Rows are points. Each copy is the shape, with its points in the same order, stretched, turned, moved and blurred by noise. Is it also mirrored, or only turned?
(in the rows, 128 means zero)

Shape:
[[182  67]
 [ 90  79]
 [206 136]
 [156 126]
 [ 72 162]
 [139 149]
 [125 161]]
Copy 1 (7 x 2):
[[130  46]
 [ 96  95]
 [187  79]
 [139 104]
 [117 168]
 [153 125]
 [157 146]]
Copy 1 is: only turned
Copy 2 (7 x 2):
[[209 166]
 [152  94]
 [154 217]
 [136 170]
 [ 53 117]
 [105 170]
 [ 85 163]]
Copy 2 is: only turned
Copy 3, 7 rows:
[[223 136]
 [128 192]
 [199  53]
 [158 100]
 [ 55 119]
 [127  90]
 [102  93]]
Copy 3 is: mirrored
Copy 4 (7 x 2):
[[175 113]
 [121  98]
 [164 155]
 [138 137]
 [ 80 124]
 [121 149]
 [106 151]]
Copy 4 is: only turned

Shape:
[[ 95 113 119]
 [187 231 162]
 [114  94 110]
 [ 91 139 132]
 [131 129 165]
 [116 141 114]]
Copy 1 (6 x 3):
[[148 113 110]
 [ 81 249 136]
 [133  89 128]
 [149 143  98]
 [ 85 144 101]
 [145 139 125]]
Copy 1 is: only turned
Copy 2 (6 x 3):
[[133 149 183]
 [ 79 173  33]
 [151 120 188]
 [117 171 162]
 [156 167 138]
 [113 145 153]]
Copy 2 is: only turned
Copy 3, 6 rows:
[[104  76 128]
 [228 201   8]
 [ 83  92 147]
 [136  74 110]
 [164 120 142]
 [117 100  95]]
Copy 3 is: mirrored
Copy 4:
[[159 162 162]
 [ 31 153  61]
 [177 139 161]
 [129 180 155]
 [ 94 130 153]
 [143 168 134]]
Copy 4 is: mirrored

Shape:
[[130 114 147]
 [157  80 117]
 [ 61  86 129]
 [126  92 118]
 [158 135 111]
 [132 223 139]
 [176 113 140]]
Copy 1, 7 rows:
[[125 120 125]
 [176 132 164]
 [199  83  83]
 [177 124 140]
 [115 162 152]
 [  8 161  83]
 [113 148 162]]
Copy 1 is: only turned
Copy 2:
[[120 130 107]
 [ 98 126 168]
 [ 96  52  75]
 [110 105 141]
 [165 147 158]
 [249 176  92]
 [127 167 157]]
Copy 2 is: only turned

Shape:
[[ 86 166  84 166]
 [204 137  92 101]
 [136 179  85 169]
 [ 94 148 138 152]
 [136 124 161 172]
 [199 116 193 109]
 [201  87 152 143]
 [109  96 168 161]
 [129 183 130 182]
 [135 141 143 210]]
Copy 1, 10 rows:
[[ 96  61 112  81]
 [122 196 137  77]
 [ 88 106  99  74]
 [102  87 102 136]
 [129 125  77 153]
 [122 220  99 180]
 [166 198  94 138]
 [151 111  91 167]
 [ 76 102  78 113]
 [122 107  58 132]]
Copy 1 is: only turned
Copy 2, 10 rows:
[[146 127 144 191]
 [165 163  44 141]
 [146 122  93 187]
 [ 96 119 154 159]
 [ 76  82 101 126]
 [ 58 121  58  95]
 [111  87  42  78]
 [ 81  83 129 114]
 [ 89 108 103 176]
 [ 88  62  88 139]]
Copy 2 is: mirrored
Copy 3:
[[ 85  64 149 175]
 [ 97 209 145 157]
 [ 91 103 128 209]
 [122  81 116 151]
 [178 122 152 162]
 [201 213 113 117]
 [185 200 183 139]
 [183  97 149 136]
 [146 105 117 202]
 [178 110 154 204]]
Copy 3 is: mirrored

Shape:
[[153  97 124 112]
 [149 120 174 103]
 [ 55  92  68  66]
 [ 87 100  88 119]
 [124 216 187 138]
 [143 158 120 109]
 [171 147 153  95]]
Copy 1, 7 rows:
[[116 126  84  89]
 [154 116  73 114]
 [ 88 215  82 123]
 [107 166 108 142]
 [228 108 145 208]
 [172 139 116 117]
 [167 118  91  91]]
Copy 1 is: mirrored
Copy 2, 7 rows:
[[ 91 124 118 150]
 [ 77 168 116 122]
 [195  87  35 184]
 [178  81  82 154]
 [145 214 173  80]
 [126 166 149 148]
 [ 70 194 154 141]]
Copy 2 is: mirrored
Copy 3, 7 rows:
[[120 123 122  72]
 [152 149 128 107]
 [116  83  46  93]
 [119  87  99  99]
 [140 160 157 186]
 [102 137 125 110]
 [117 162 131  98]]
Copy 3 is: mirrored
Copy 4:
[[143  84 122  88]
 [106 105 152  47]
 [226 159  52 107]
 [185 138 115 141]
 [ 29 217 179  75]
 [ 84 159 105 109]
 [ 70 119 118  59]]
Copy 4 is: mirrored

Shape (9 x 6):
[[110 127 153 148  59  58]
 [128 138 142 118  80  58]
 [ 97  69 115 108 195 126]
 [ 95 119 143 183 137 162]
 [ 97 105 160  75 191 161]
 [115 112 213 180 142 111]
 [151  81 141 101 163 143]
 [ 68  81 116 140 194 140]
 [154 179 164 170 132  91]]
Copy 1:
[[110 154  84 123 114  57]
 [ 95 139 130 129 124  53]
 [ 52  35 122  91 119 168]
 [169 115  71 127  97 182]
 [ 85  57 184 103  39 170]
 [163 132 111  62  68 109]
 [125  35 160 119 102 108]
 [ 68  56  83  98 106 200]
 [172 147 169 114 157 119]]
Copy 1 is: mirrored
Copy 2:
[[132 189 106 129 211  77]
 [ 90 187  99 119 172  74]
 [157  93  88 214  93 111]
 [198 112 138 155 132 124]
 [101  55 147 203  99  84]
 [137 144 135 181 215 130]
 [126  79  98 171 130 119]
 [190  97 107 218  80 114]
 [ 81 197 131 126 151 135]]
Copy 2 is: only turned
Copy 3, 9 rows:
[[148  47 149  92 103 120]
 [157  73 162 106 105 129]
 [109 171  86 123 142 195]
 [ 68 105  73 121 145  99]
 [ 83 188 127 111 206 155]
 [120 101  70  59 158  81]
 [146 155  91 145 188 159]
 [ 72 161  72 107 127 175]
 [138 100 105 113  97  62]]
Copy 3 is: only turned

Shape (12 x 6):
[[ 84 108 101 117 103  71]
 [147  88 182  97 173 160]
 [158  89 187 137 192 143]
 [134 155 151 134  58 142]
 [110 145  79 160 122 117]
 [103 181 159 150  83  72]
 [126 105  97 156 116 165]
 [176  79 183 147 168 127]
 [102 114 108 144 113 125]
 [104 137  74 152 142 113]
 [151 125  28 128 129 137]
 [ 77 142 169  65  83 155]]
Copy 1:
[[ 83 182 111  89 117 154]
 [ 99 116  94 149 128  56]
 [ 77 122 118 178 128  69]
 [113 107 118 126  84 164]
 [115 167 186 122 111 154]
 [ 47 115 143  94  65 164]
 [130 181 153 155 122 144]
 [ 72 115 127 172 155  96]
 [105 178 138 122 109 146]
 [114 186 172 107 116 138]
 [164 180 198 118 179 146]
 [115 110  70  93  57 102]]
Copy 1 is: mirrored
Copy 2, 12 rows:
[[170  90  84 133  70 127]
 [150  57 184 115 198 150]
 [ 94  48 169  75 202 154]
 [106 187 143 156 105 186]
 [ 80 125  79 153 126 107]
 [119 187  67  87 100 187]
 [ 77  97 137 191 139 122]
 [ 65  55 174  74 168 165]
 [112 103  96 170 115 137]
 [ 87 114  70 160 129  88]
 [ 57 128 130 186 109  31]
 [239 152 132 176 148 177]]
Copy 2 is: only turned
Copy 3:
[[127 144 121  80 110  46]
 [196 122 226 122  99 204]
 [219 107 192 157 111 191]
 [107  96 126 167  51  99]
 [118 100 107 144 159  54]
 [106  60  90 108  57  69]
 [151 127 153 197 134 102]
 [221 111 153 174  81 181]
 [137 117 141 155 130  76]
 [111 105 110 144 182  76]
 [102 157  96 150 206  66]
 [107 106 228  93  64 138]]
Copy 3 is: mirrored
Copy 4 (12 x 6):
[[127  46 155 155 111 145]
 [103 228 144  83 108  60]
 [102 192 124  62  85  26]
 [183 144 121 138 179 128]
 [119  67  67 146 137 157]
 [173  51 111  70 114 144]
 [130 144  86 183 152 115]
 [110 164 143  80 102  15]
 [132 103 110 157 127 128]
 [103  66  67 141 123 159]
 [ 86  90  74 188 196 157]
 [160 215 158 124 142 164]]
Copy 4 is: only turned

Shape:
[[134 188  55  91 137 111  65 121]
 [141  74 132 122  95 133  46 197]
 [162 130 143 162 142 199 131 147]
 [155  90 159 125  53 131  81 148]
 [141 140  85  84 134  99 129 146]
 [147 158 120 178  96 187 111 169]
 [166  69 181 144 100 167  63 144]
 [117 122 146 185 132 191 136 138]
 [177 160  89 102 115  88  95 142]
 [128 166  63 124 108  70  86 118]
 [132 111 142  96  67 157  81 149]
 [161  97  97 172 102 205 142 123]]
Copy 1 (12 x 8):
[[158 177 125  59 117  87  97 199]
 [130 249 141 153 156 202 101 157]
 [140 136  91 134 127 162 176 105]
 [168 165 150 143 198 200  93 132]
 [143 169 121 126 129  76 162 163]
 [143 163 130  98 137 182 133 105]
 [152 164 100 165 180 216 106 127]
 [116 111 121 128 138 178 138  98]
 [166 197 127 112 131  72 126 148]
 [152 167 151  82 147  77  74 153]
 [174 157 144 116 189 195 121 176]
 [123 136 110 123 198 188 192 106]]
Copy 1 is: mirrored
Copy 2 (12 x 8):
[[209  97  75 109 127 103 134 191]
 [151  70 139 239  91 108  98 163]
 [ 89 141 120 157 114 189  76 184]
 [124  91 138 195 116  93  50 148]
 [169 105 117 107 117 138 157 129]
 [120 115 134 132  98 162  35 204]
 [ 87 113 123 241 131 122  56 167]
 [ 53 143 137 135 105 156  84 185]
 [212  99 120 124 146 132 113 162]
 [193  87 119  88 140  75 136 191]
 [126  93 106 177  80  97  67 143]
 [ 44  78 130 139 120 172  66 198]]
Copy 2 is: mirrored

Shape, 11 rows:
[[ 79 146 156  70 177 152 137 154]
 [ 55  97 122 110 162 142  65  69]
 [ 83  92 165 121 150  91 180 111]
 [158 132 171 109 143 116 155 157]
 [116  80  83 116 129 125 112 145]
 [ 63 167 163 132 134 112 136 177]
 [157  84 144  81  92  81 113  88]
 [105 176  73  83 123 162 118 140]
 [161  94 131 107  72  91  97 102]
 [120 148 142  65 158  90 104 161]
 [130 181 109 107 178 135 163 100]]
Copy 1, 11 rows:
[[144 129 131 137 147 202  96 163]
 [174 151 104  32 166 191 124 104]
 [ 78 124 121 110  84 204 181 149]
 [116 114 143 190 117 155 153 122]
 [134  74 142  95 132 168 122 102]
 [ 77 139 159 145 161 185 129 150]
 [127  91  57 149 146 152 193  84]
 [134  93 106 105 165 117  63 150]
 [109 101  65 149 152 136 175  64]
 [156  91 132 175 202 170 151 142]
 [135 124 131 109 122 107 117 186]]
Copy 1 is: mirrored
Copy 2:
[[ 49  92 163 157  45 161 164 153]
 [ 94  46 119 143 151 157 249  95]
 [175 128 104 160  59 119 162 152]
 [121 138 114 135  89 121  96 179]
 [ 89 138  99 163 124 115 149  72]
 [120 129 199 166  45 119 172 177]
 [142 157  51  73 135 117 125 124]
 [ 51 122 163  97 115 165 122  78]
 [137 156  74  71 157  96 131 109]
 [ 64 163 117 151  86 158 163 176]
 [120 116 136 113 114 186  92 128]]
Copy 2 is: only turned
Copy 3:
[[139 179 109 124  99  91  74 152]
 [143  86 121 159 106  78 136 193]
 [ 87 148 100 106 131  56 121 143]
 [125 171 143  93 130 104  95 113]
 [135 110  94 140 163 126  84 137]
 [109 175  70 152  89  87 126  65]
 [ 90  82 179 110 156 103  62 169]
 [115 147 104 173 112 198  93 160]
 [102  75 169 125 149 129  85 141]
 [132 168 140 153 140  90  49 132]
 [116 196 131 155 126 172 152 189]]
Copy 3 is: only turned

Shape (14 x 9):
[[ 57 136 173 118 150  97 111 114 152]
 [108 129 136 122  92 137  96 130 143]
 [129 111  90 128 110 112 107 115 128]
 [ 94 153 151 113 132 108 125 135  92]
 [119 142  95 107 131 169 113 118 134]
 [120 135 144 150 110 164 131 132  93]
 [104 102 135 157 112 135 113 126  95]
 [151 129 122 105 158 116 141  78 148]
 [159 152 125 175 156 140 117  99 150]
 [106 119 114  90  99 103 139 118 145]
 [134 113 147 124 111  87 133 157 133]
 [131 100 102 169  90 103  74 107 118]
 [155  92 165  85 150 112 143 121 119]
 [102 103 136 120 157 113 112 112 181]]
Copy 1, 14 rows:
[[ 97 159 162 144 116 131 135  86 102]
 [162 117 132 145 130 147 114  93 114]
 [132  90 127 117 123 167 126 134 126]
 [120 140 111 128 154 113 141  62 136]
 [150 129 122 156 135 161 139 127 151]
 [165 144  72 137 177 124 117  97 113]
 [143 125  82 120 144 147 115 105  94]
 [100 148 150 128 137 133 114 174 146]
 [116 121 128 162 154 127 134 178 102]
 [140 133 155  97 129 153 117 112 152]
 [146 122 139  95 133  94 132 108 128]
 [125  60 110 121 128 175 105 129  84]
 [130 162 124 111 122  83 104 134 143]
 [117 148 173 137  89 144 132 152 109]]
Copy 1 is: only turned
Copy 2, 14 rows:
[[ 88 132  79 155 119  98 149  12 121]
 [169 118  96  98 126 141 108  96 110]
 [160 117 151  65 148 101 123 134 149]
 [ 90 138  55 138 104 105 122 111 157]
 [208 139 113 120 107 139 137 149 133]
 [139 133  73 135 113 161  94 144 174]
 [123 131 105 109 132 123  80 105 183]
 [137  89 156 149 111 129 163 146 151]
 [114 143 156 106 111 181 156 160 132]
 [155  96 112 121 158 111 133 107 124]
 [ 87 127 131 117 138 112 108 130 131]
 [138 114 154   7 156  99  89 107 167]
 [117  88 151 181  75 104 110 134 175]
 [139 133 175 143 116 106 153  65 109]]
Copy 2 is: only turned
Copy 3, 14 rows:
[[123 124 108 130  61 117 108  55 163]
 [129 112 103 105 107 137 124 115 164]
 [126 106 129  80 112 112 159 135 125]
 [120  93 123 137 114 131 126  81  88]
 [112 139 117 108 133 136 180 110 171]
 [160 109 122 142 143 143 129 102 124]
 [164  91 139 116 123 134 133  92 118]
 [123 183 131 103 119 100 146 119 139]
 [153 133 104 103 126  63 130 115 164]
 [109 143 121 124  88 148 136 146 133]
 [134  88 147 139 120 127  66 145 111]
 [153  73 117  49 104  89 150 125 117]
 [138 156 181 131 159 140  81 106 110]
 [127 143 137 111  88 108 113  95 199]]
Copy 3 is: only turned
Copy 4, 14 rows:
[[113 136 124  92 176 172 105  72 108]
 [157 158 144 117 168 139 123 147 123]
 [115 160 105  91 145 128 109 165 122]
 [101 145 148 147 138 120 111  92 135]
 [146 129 169  83 132 101 112 128 129]
 [131 158 180 152 112 130 138 137 132]
 [113 181 147 123 134 159 135 145 133]
 [120 110  80  93 101 133 124 103 109]
 [120 111 114 111  88 165  92 149 100]
 [121 146 111  98 164 107 130 128 114]
 [106 123 100 141 154 151 137 132 140]
 [121 197  89 108 149 171 105 204 120]
 [129 108  83 129 110 155 172  72 162]
 [126 110  99  52 161 181 118 101 117]]
Copy 4 is: only turned
